Each point is reached from the start by the listed moves, each made 0, 1 or 2 times, or once backwards (-1), plus a little noise. Say if it took an odd or an even number of moves. Then give how often each move was made.

Moves:
(1): 9	-20	56	193	86
(2): -78	-64	176	76	-1
Start: -8	24	94	35	26
Points:
-147	-140	556	568	189 => even (2, 2)
-2	11	149	227	110 => odd (1, 0)
-154	-119	502	382	114 => odd (1, 2)

Moves:
(1): 31	-53	25	205	60
(2): 49	15	-231	57	74
(3): -93	78	-90	-12	17
Start: -87	70	-33	58	34
Points:
-228	249	-453	75	145 => odd (0, 1, 2)
-101	247	-609	-36	127 => even (-1, 2, 1)
-354	250	-14	-225	-63 => even (-1, -1, 2)
-171	248	-662	143	214 => even (0, 2, 2)

Moves:
(1): -33	175	-31	71	-45	111	-5	192
(2): 147	-257	98	-261	247	-199	-54	-102
(3): 130	-133	-81	-232	182	-209	215	-3
(4): -86	57	-7	-87	76	11	55	-124
(5): 91	-128	-82	89	250	57	-48	18
(6): -36	-96	23	-93	-73	37	52	47
Start: 136	50	7	-88	-94	62	-24	-14
Points:
-29	707	95	376	-621	383	-293	434 => even (2, 0, -1, -1, -1, -1)
390	-17	-183	-404	21	-116	384	545 => even (2, 0, 2, -1, 0, 1)
383	-457	-96	-337	136	-36	185	237 => odd (0, 0, 1, -1, 1, 2)
205	41	175	30	-166	180	-347	197 => even (1, 1, -1, -1, 0, 0)

Moves:
(1): 46	-88	218	-109	101	1	48	61	6
(2): 34	-50	-37	15	-141	142	89	37	-77
(3): -36	-111	-84	-105	-97	-27	-108	156	74
(4): 21	39	-82	40	-15	73	-137	78	-34
(5): 27	-39	-24	189	-2	-94	-18	-9	-23
(6): -165	-172	132	-131	81	201	-51	183	19
(7): 90	138	-1	101	-160	-183	-19	-97	152
(8): 220	-12	172	-122	148	-108	236	-276	184
Start: 40	-66	11	-174	105	-72	165	72	-78
Points:
42	-239	-279	-655	119	99	21	253	74 => odd (-1, 0, 2, 1, -1, 0, -1, 1)
288	243	-614	-34	-646	60	-14	130	-82 => odd (-1, 2, 1, 2, -1, -1, 1, 0)
341	43	-69	142	-378	-58	251	-136	218 => odd (-1, 2, 0, 1, 1, 1, 2, 1)
590	6	17	283	-248	-549	731	-541	81 => even (0, 2, 0, -1, 2, -1, 1, 1)
-160	46	-482	336	92	265	-293	364	-569 => odd (-1, 0, -1, 2, 1, 0, -1, -1)

Moves:
(1): -27	-76	163	111	-118	-90	83	-42	-27	-198	-78	-54	-184
(2): -50	-36	46	59	-45	-64	-132	-53	23	38	14	130	94
(3): -50	-55	38	196	-181	-34	-75	27	-125	133	4	23	194
(4): -162	-145	-38	114	46	103	6	-105	18	48	82	5	-71
(5): -46	-65	-103	133	3	99	-145	-71	-85	-11	124	69	-61
(6): 25	104	-130	15	-56	21	97	-95	-35	19	-139	-78	26
(7): -55	-80	-67	31	29	-46	-1	-21	36	80	-19	-79	104
(8): 59	-30	-33	-5	32	-74	31	-29	-95	87	21	21	13
(9): -63	56	-41	41	136	-54	38	-110	-40	-149	-1	-110	59
(10): 15	13	-69	-124	34	34	-10	51	12	147	-119	-13	83
(11): 67	-127	42	-44	158	105	-56	28	133	118	39	151	-87
Start: 18	27	-54	89	-83	-90	25	-85	-134	-31	-73	-14	21
Points:
-175	-624	56	785	-13	162	63	-521	-462	-324	383	160	-949 => even (2, -1, 0, 2, 2, 0, -1, 2, 0, -1, 1)
5	-89	82	88	-311	-56	-533	176	-131	585	88	568	472 => even (-1, 2, 1, 0, 0, -1, -1, 0, -1, 1, 0)
-242	217	-230	209	-143	-349	-62	-248	-415	-8	-324	-272	671 => odd (0, 1, 1, 0, 0, 0, 0, 0, 2, 2, -1)

Moves:
(1): -50	-32	5	42	65	-18	-2	50	37	-7	19	-79	-15	-69	53	27	-40
(2): 22	-55	66	43	20	8	-50	-28	-58	86	-69	-172	-17	-35	90	-31	67
(3): -8	17	35	-92	11	34	-32	51	37	-57	19	109	-20	48	10	86	124
(4): 14	-77	-31	94	40	-2	25	21	-63	-57	-51	-5	-14	3	18	5	15
(5): -63	-9	13	-41	102	21	-47	9	48	-32	148	98	-123	-16	-21	40	-92
(6): -72	-87	98	8	45	6	-41	62	-13	-85	-42	-72	-7	-14	35	-15	-18
(7): -45	66	-6	-29	26	11	78	31	-30	-15	-86	-74	-13	-5	25	69	45
(8): -2	-7	-14	-32	-25	0	-18	-24	-17	45	-55	27	14	48	154	42	2
(9): 14	-57	15	-3	-70	-17	25	-4	43	37	-10	42	-23	21	114	97	-76
(10): 127	-44	-16	-79	6	-34	-43	47	-152	65	-21	24	-37	-6	145	5	30
(11): -40	105	37	32	31	-18	-63	-24	-112	51	-18	83	-13	-128	-48	-160	-59
(12): -49	39	41	5	24	82	-70	2	48	-7	-81	57	34	73	25	43	-30
(13): 58	19	14	-90	53	-37	-50	-94	-52	129	11	0	43	-32	-36	-42	51
(14): 107	-81	-51	76	-22	-117	-26	65	18	-157	75	164	-125	46	22	-16	-102
Start: -8	30	37	-37	31	20	-49	68	-16	33	-33	-47	-20	-164	76	-62	10
Points:
-227	20	375	7	611	124	-589	-89	-140	208	96	214	-237	-472	-1	-276	80 => even (1, 2, 2, 2, 2, 0, -1, 0, 0, -1, 2, 1, 2, 0)
92	209	-123	-209	-62	34	34	188	339	-355	-214	534	-9	385	165	450	204 => odd (0, -1, 2, 0, -1, -1, 2, 1, 0, -1, -1, 2, 1, 2)
64	-606	302	215	66	-64	-260	-53	-295	285	-402	-443	-54	-185	823	-64	-125 => odd (0, 2, -1, 2, 0, 2, -1, 2, 2, 0, 0, 0, 1, 0)
127	182	-265	-52	105	-154	118	193	-202	-34	-98	30	-141	-174	243	2	-102 => even (1, -1, -1, 0, 0, -1, 2, 1, -1, 1, 0, 0, 0, 1)
38	-249	387	-505	125	-19	-198	149	-337	234	-331	-185	-293	-101	949	361	360 => odd (-1, 2, 2, 0, 1, 2, 2, 2, 2, 1, 0, -1, 1, 0)
-275	35	345	-2	509	1	-391	150	-287	53	180	-187	-382	-645	76	-404	5 => odd (1, 2, 1, 0, 2, 1, 0, 0, -1, 0, 2, -1, 0, 0)
321	-130	59	-23	11	-47	83	68	-423	344	-512	-394	-51	-195	527	207	423 => even (0, 2, 1, 2, -1, -1, 2, -1, 2, 1, 0, 0, 1, 0)

Moves:
(1): -130	-54	-69	-32	44	47	-7	35	-9	48	-29	5	60	79	110	-71	128	-68	9	110
(2): -61	37	71	-60	-61	-14	48	-16	-22	0	79	24	54	-80	-109	-27	-24	64	-87	20
(3): 39	12	-134	0	-141	-20	-3	-79	-12	-69	145	-39	57	-167	-19	88	81	-73	42	120
(4): 129	51	11	-40	-88	-2	-94	-76	-58	-32	53	-37	-44	120	-55	47	202	61	-21	102
(5): 31	-38	38	38	83	-50	123	-173	26	-49	-68	92	-6	130	-33	-61	-4	44	11	-60
(6): -14	-2	51	31	61	198	16	117	-162	-96	-70	-157	-95	-97	117	89	44	-136	82	51
(7): 86	-82	-28	71	-51	11	-91	-10	109	-83	-52	95	-15	-166	-36	-38	59	4	-21	-5
(8): -76	111	76	15	9	-17	-27	65	-80	-67	-35	45	41	-83	-25	15	71	-89	30	-61
(9): -52	-59	139	-65	78	33	49	51	58	-45	-90	143	56	156	56	-41	-37	-45	113	-33
(10): 83	-203	-22	-9	159	58	-34	45	37	215	-250	14	9	6	-70	44	-158	84	-76	0
(11): -95	-13	-63	-56	5	-29	68	4	17	83	122	-110	-82	-2	-25	75	-88	-20	70	-52
(12): 49	-96	-3	24	1	-28	13	-58	-29	34	118	-43	103	-103	55	57	82	66	94	-56
(13): 34	-79	22	22	15	45	114	80	27	-42	-82	-185	-101	92	33	146	37	86	-115	111
(14): -94	96	48	-5	-129	65	-68	-87	-162	-91	40	38	-34	19	23	58	45	-8	-246	-73
(15): -94	-7	28	79	43	160	117	14	-45	45	155	87	66	-165	-47	60	8	-50	102	-66
(16): 85	36	-85	-93	33	-13	92	20	-58	8	4	-57	-157	-40	27	-39	-118	-59	-77	-147
(17): 7	75	18	-27	-15	119	-125	-5	37	7	-97	21	-33	-216	35	15	-3	-17	-130	22
(18): 7	0	50	40	4	55	67	-33	45	-81	-14	-73	86	59	-32	57	70	-53	42	-4
Start: -63	-27	-18	18	-20	64	29	92	-4	189	24	-61	-51	149	-22	-36	52	29	-96	97
Points:
-582	-911	61	111	-166	949	265	204	-109	251	268	10	505	-306	-48	591	456	-76	-84	536 => odd (2, 2, 2, 0, -1, 1, 2, -1, 2, 2, 1, 1, 1, 2, 2, -1, -1, 1)
-12	-39	101	-440	-270	-54	-150	46	229	188	79	-90	574	40	-339	213	648	-68	180	551 => odd (1, 2, 2, 2, -1, -1, 0, 2, 2, 1, 1, 1, 0, -1, -1, 0, 1, 2)
-240	-324	307	-544	255	111	324	-443	11	391	-432	171	66	265	-143	17	-274	179	-823	-618 => even (1, 2, 0, 0, 2, -1, 0, 1, 2, 2, 2, 2, 0, 2, -1, 2, 2, 2)
59	-589	406	-263	243	216	-115	250	613	602	-721	-175	146	938	-244	180	-174	542	-426	410 => odd (0, 1, -1, 1, -1, -1, 0, -1, 2, 2, 1, 0, 1, 0, -1, -1, 1, 2)
-352	21	443	-7	200	13	866	-131	-384	250	692	-116	6	549	-316	480	72	164	218	-762 => even (-1, 0, -1, 1, 1, -1, -1, 2, 1, 0, 2, 2, 1, 1, 2, 1, -1, 1)
106	465	56	-243	-517	-377	-270	-299	-218	-22	762	380	588	-348	-142	-106	847	17	338	294 => even (0, 1, 2, 2, 0, -1, -1, 2, 1, -1, -1, 2, -1, -1, 0, 0, 1, -1)

Moves:
(1): 39	93	-21	30	51	61	-47	-46	130	-26	2	-44	-16	13	-24	14	78	-63	10	12	-74	-37	-25	141	-7	-7	-34
(2): 16	-9	-18	47	-44	128	-21	-16	8	25	-9	59	45	9	-11	-30	30	2	-39	56	95	-10	34	24	-2	22	-147
(3): -37	111	7	31	-55	-117	44	41	13	-12	-18	-19	72	-43	-18	7	43	25	-13	-3	-7	-47	47	43	9	-58	-37
(4): 17	45	-7	29	13	-44	-10	28	89	-58	14	-17	87	-21	11	22	18	71	68	97	43	-52	2	33	54	-3	-69
(5): 49	-39	-49	110	95	-64	-10	44	-126	31	-75	24	59	50	-91	68	-12	10	-44	-19	-49	-34	16	-74	7	-47	158
(6): 35	-27	-22	56	-19	-27	-10	3	-26	-4	55	58	10	-28	10	-60	-13	-80	-6	38	-26	-4	102	-1	58	13	-50
(7): -43	53	-6	19	-49	6	-10	11	38	-79	-8	51	-35	-4	6	-81	17	-31	-48	-23	3	-88	14	53	-35	-18	-17
(8): 8	7	4	-1	-33	-87	52	-54	34	-41	-33	-24	-14	-1	57	-45	-14	66	28	3	19	66	-24	28	-46	-37	11
(9): 39	-55	-37	-78	-57	33	-57	85	-18	51	-5	12	76	45	-1	2	90	44	61	2	4	37	-58	23	46	81	48
(10): 38	25	-76	85	-7	18	22	68	-88	41	7	-17	138	18	-18	-9	-30	-48	20	107	27	-59	23	52	58	65	122
(11): -15	13	-12	-24	-33	-6	8	-26	38	-2	-3	-17	67	9	0	-27	-50	-75	-19	-36	34	-1	24	-48	90	-74	-27
(12): -44	38	62	-11	-46	5	-41	-43	21	28	-23	40	0	23	-49	-31	-26	-38	48	-72	-87	17	-65	-5	-39	-11	43
(13): 27	-78	42	-33	40	78	64	-1	34	-18	-3	13	-38	47	28	-10	17	-69	54	7	8	-21	27	43	-4	54	-13
(14): 23	-6	-18	33	54	11	-3	14	29	20	9	-11	30	-92	4	36	15	19	-74	21	44	-63	3	-15	-71	-23	-26
(15): -84	-64	39	-14	-1	107	-71	-18	-65	-19	19	90	0	-40	-9	12	42	54	-119	-87	-26	113	-10	-35	-80	70	46
(16): -11	-86	-69	-38	29	63	-73	28	24	90	109	-56	5	-5	-69	13	-51	-38	-60	-31	111	2	115	-84	-112	-76	-14
(17): 1	-15	-1	-81	-52	51	-29	-32	-14	31	-5	56	-1	35	-37	-2	-79	-7	-11	-50	-82	8	-18	59	25	-18	34
(18): -47	4	10	4	-28	-46	-15	-75	-29	-9	40	35	40	2	13	33	-6	-27	9	-47	5	-13	-24	-3	49	-61	-38
(19): -71	60	-67	90	85	-74	67	29	-10	22	-36	36	-45	-31	-12	-46	29	-2	2	8	-72	-13	-34	21	5	-34	38
(20): -30	-67	-42	33	29	4	-22	43	-117	38	6	40	76	60	-18	24	-16	-36	-97	-2	-66	-15	2	-80	-5	0	14
(21): 54	29	-26	-36	10	55	-9	26	-11	-46	-45	36	30	27	154	-48	25	22	119	16	-2	-30	63	86	31	116	-46
(22): -57	-72	44	-17	-5	-24	-62	-19	-105	95	45	146	65	89	50	-33	-46	-71	-128	-23	15	10	22	-43	50	34	14
(23): 32	8	90	-124	140	-15	15	-153	51	-98	-22	-86	-26	-39	-35	-61	135	93	97	28	-6	27	-89	64	12	62	-127
(24): -10	-32	100	-61	19	28	-22	-37	-22	-71	-51	-23	-59	-37	51	-27	53	-8	70	75	-34	56	-34	64	26	-23	-75
Start: -54	45	91	-37	2	31	24	57	-30	-16	170	-87	73	42	18	-18	-149	-1	-11	70	6	32	177	-13	1	56	-24
Points:
-65	-389	356	-232	30	559	-76	-36	-933	-106	-79	704	593	463	325	-531	216	-108	-42	197	-145	155	313	378	404	949	-97 => even (-1, 2, 1, -1, 1, 1, 1, 0, 1, 2, 0, 0, 2, -1, 2, -1, 1, 0, 0, 1, 2, 2, 2, 1)
-224	50	-65	142	36	-82	-188	103	-78	511	214	350	524	311	-106	134	-346	-105	33	-4	-200	-81	-39	245	48	-109	486 => odd (1, 0, 0, 2, 1, -1, -1, 1, 1, 1, -1, 2, 1, 1, 0, 1, 2, 2, 2, -1, 0, 2, -1, 0)
-106	47	290	-348	-200	249	-388	-111	56	108	326	-35	319	-328	-397	13	26	125	-254	-24	62	67	209	110	-153	-89	-371 => odd (0, 1, 2, 0, 0, 1, 0, -1, 1, 0, 0, 1, -1, 2, 1, 1, 2, 0, -1, -1, -1, 0, 1, 1)
-415	237	-309	99	-75	63	10	29	363	-407	400	151	-4	-39	359	-399	-207	-396	-219	-234	-283	-42	777	292	-124	-307	-390 => odd (2, -1, 1, 1, -1, 2, 2, 2, -1, -1, 2, -1, 1, -1, 2, 2, 1, 1, 2, 2, 2, -1, -1, 0)
-138	-180	643	-513	-300	608	-119	-210	276	115	198	219	-199	63	-63	-106	-251	-142	-52	-18	182	-118	5	177	-236	38	-563 => odd (-1, 2, 0, 0, -1, -1, 1, -1, 0, -1, -1, 2, 2, 2, -1, 0, 2, 0, -1, -1, -1, 1, 0, 1)
-44	17	477	-656	109	-87	9	-346	-17	-366	-99	-15	264	209	521	-491	-88	109	420	252	114	24	51	300	451	154	-546 => odd (-1, 0, 0, 1, 0, -1, 1, 1, 0, 0, 2, 0, 0, 0, -1, 0, 1, 0, 0, 0, 2, 2, 2, 2)
-117	305	-183	-11	117	262	-57	-186	90	-153	526	147	608	-57	34	-406	-21	-236	31	190	32	-379	714	607	117	212	-644 => odd (1, 1, 2, 1, -1, 2, 1, 0, -1, 2, 0, 0, 1, 0, 1, 2, 2, 2, 1, 1, 2, 0, 2, -1)

Moves:
(1): -64	-53	-77	6	30	-33	-60	58	54	-14	-4	-25	53	-16	2	-37	-24	16	-99	33	-38	18	-47	-30
(2): -28	-58	51	49	-15	-12	39	63	14	8	-3	-60	-36	11	10	0	-74	76	0	-8	25	69	13	-31
(3): -1	83	20	78	9	-119	158	-97	87	11	29	30	-92	147	-67	-80	48	5	11	-46	78	-21	-75	34
(4): -32	-45	15	27	26	19	-49	1	50	-3	-24	-22	7	44	-9	-5	27	109	65	12	52	70	17	-74
(5): -24	0	-42	18	-76	-6	-59	5	73	32	-34	6	18	-46	73	-11	-10	-32	-24	-24	-18	-91	-7	-21
(6): -13	-56	-12	98	-96	3	58	-58	39	-33	-53	-62	71	-41	-83	41	-69	46	24	119	17	110	52	-108
(7): -19	-61	-34	48	-14	119	-49	-56	41	22	16	28	-46	73	-6	19	21	25	-3	-72	-4	51	-23	-70
(8): -50	68	40	18	-8	-3	-24	-49	-27	-15	-26	-32	-6	-90	13	77	-8	23	-76	-54	-24	-26	0	-95
(9): -36	-18	-15	-5	-12	19	19	-21	52	57	-55	4	41	-43	-46	32	37	19	54	-58	95	-17	-54	30
(10): 117	53	24	-6	28	-4	31	14	89	2	-25	-70	46	81	39	-31	-36	-47	-25	-65	-35	21	21	2
(11): -10	-31	-131	23	36	7	-37	114	-46	60	51	-87	-72	32	3	-45	-9	-4	-6	-40	19	-10	-3	39
(12): -16	39	24	-55	-23	56	16	79	-57	37	-27	-41	83	122	86	-22	33	26	-58	34	33	-116	34	-27
(13): -43	66	22	12	21	-27	34	35	11	-27	-36	37	19	19	-6	-24	-109	-18	-5	-26	-2	0	-72	-7
(14): -30	88	50	-34	-40	-26	-37	-83	-110	49	19	-16	44	-42	45	-11	54	-37	84	-16	-33	-15	50	-8
(15): 80	-31	-79	-51	57	51	67	-37	0	-162	21	-109	-39	10	75	-26	-93	9	35	98	-49	-64	-26	97
(16): -49	37	-3	22	33	28	-29	-47	-9	27	19	27	-9	5	-1	-6	15	3	-118	-75	44	-65	143	68
(17): 58	58	-79	-54	-59	-44	62	21	7	23	-6	115	43	1	4	-2	-87	72	1	22	-64	-11	0	4
(18): 34	61	64	8	-66	-29	-99	-52	-18	28	-38	-31	60	69	-36	25	-11	56	-55	-20	-10	-19	-14	42
(19): 50	8	13	-53	-39	-9	-30	20	48	-52	-4	-15	33	28	57	16	35	34	-28	-77	40	3	70	13
(20): -30	-32	-9	92	-28	-16	-45	23	-31	-35	105	7	-1	-91	-5	22	-61	-18	-8	-47	36	-34	-53	28
(21): -33	26	90	44	-49	29	3	-55	13	-31	6	11	69	-9	-47	-2	19	-2	67	18	-45	12	20	-46
(22): -5	-59	4	39	63	11	-18	-14	-9	22	-65	25	-58	52	4	11	138	18	11	-36	20	27	60	110
(23): 13	33	58	49	-64	81	34	-25	-131	16	-40	77	0	-147	10	-63	138	7	-55	-53	-75	-27	-20	72
(24): 17	-3	12	-58	49	35	-23	-28	-43	-32	20	3	66	46	-20	-60	33	35	8	-64	-14	-27	73	-56
Start: 14	177	5	-5	10	21	59	58	-39	-89	29	70	12	17	21	58	41	-6	-35	-9	-1	-62	-33	-37
Points:
-46	315	-205	-14	-119	92	303	-70	-40	189	195	949	-92	-125	-110	-108	159	-11	-100	-360	133	-438	-247	71 => even (-1, -1, 1, 0, 1, -1, 1, -1, 1, -1, -1, 0, 0, -1, -1, 1, 2, -1, -1, 1, -1, -1, 1, 1)
-214	243	-64	175	-227	82	-673	58	56	-5	-38	125	285	52	215	45	-198	54	-213	-65	-122	-165	-66	-54 => even (1, -1, -1, 2, 2, 0, 1, -1, -1, 0, 0, 0, 2, 1, 0, 1, 0, 2, 0, 1, 0, 0, 0, -1)
174	79	-37	230	318	179	58	248	27	-31	147	115	-205	53	12	-108	422	-34	206	-871	365	31	113	656 => odd (-1, 0, 0, 1, -1, -1, 0, -1, 2, 2, 2, -1, 1, 0, 0, 1, 0, -1, 2, 2, 1, 2, 1, 0)
-200	572	256	284	141	255	-180	-667	104	47	-166	-298	129	815	258	-162	729	32	-438	-307	-168	-399	400	-160 => even (2, -1, 2, 1, 1, 0, 2, 2, -1, 2, 0, 2, -1, 2, 1, 2, -1, 1, -1, -1, 2, 2, 0, 0)
-186	327	-250	-351	-332	-31	-245	705	69	308	-145	185	605	-88	421	15	32	145	-530	-368	45	-629	182	52 => odd (2, 1, -1, -1, 2, -1, -1, 0, 2, 0, 1, 2, 0, 0, -1, 1, 2, 0, 2, 0, 1, 0, 0, 0)
-237	179	-20	-110	447	332	-415	-261	37	-179	63	-91	78	26	-168	225	-120	137	-12	-318	215	-117	-13	-126 => odd (0, -1, -1, 2, -1, -1, 1, 1, 2, 0, 0, -1, 1, 0, 1, 2, -1, 1, -1, 0, 0, -1, -1, 1)
117	29	-420	339	-282	266	212	-255	508	-254	-86	92	407	-113	-33	-74	-118	336	133	-294	-42	-23	-295	-563 => even (1, -1, 1, 2, 2, 2, 2, 1, 2, 2, 0, 0, 0, 0, 1, -1, 2, -1, 0, 2, 0, 0, 1, 2)
-378	-30	151	210	381	-51	-273	-160	-25	-638	-78	-348	332	-242	-71	262	-479	554	-164	-113	135	143	314	-92 => even (2, 2, -1, 2, -1, 1, -1, 2, 1, 0, -1, -1, 2, 1, 2, 2, 0, 1, 0, 2, 0, 2, -1, 2)
-52	-626	-493	84	229	318	-183	1	383	-628	4	-312	306	-102	78	6	-166	39	53	563	-55	-51	134	-273 => odd (2, -1, -1, 1, 2, 2, 0, -1, 0, 0, -1, 0, -1, -1, 2, 0, -1, -1, -1, 1, 0, 1, -1, 2)
407	672	201	-77	172	-269	134	-100	-133	-227	158	-161	-90	599	238	0	-13	-43	258	-353	-138	-88	10	268 => even (-1, 0, 1, 0, -1, -1, 0, 1, -1, 2, 1, 0, 1, 2, 1, -1, 1, 1, 1, 1, 1, 2, -1, 0)
-224	-123	-34	566	-24	271	-9	-43	-56	41	-96	-29	-271	-275	-105	-49	467	-88	341	-89	-13	106	111	15 => even (-1, 0, 0, 1, 2, 1, 0, 0, 0, 0, 2, -1, 0, 0, 0, 0, -1, -1, -1, 0, 2, 2, 1, 0)
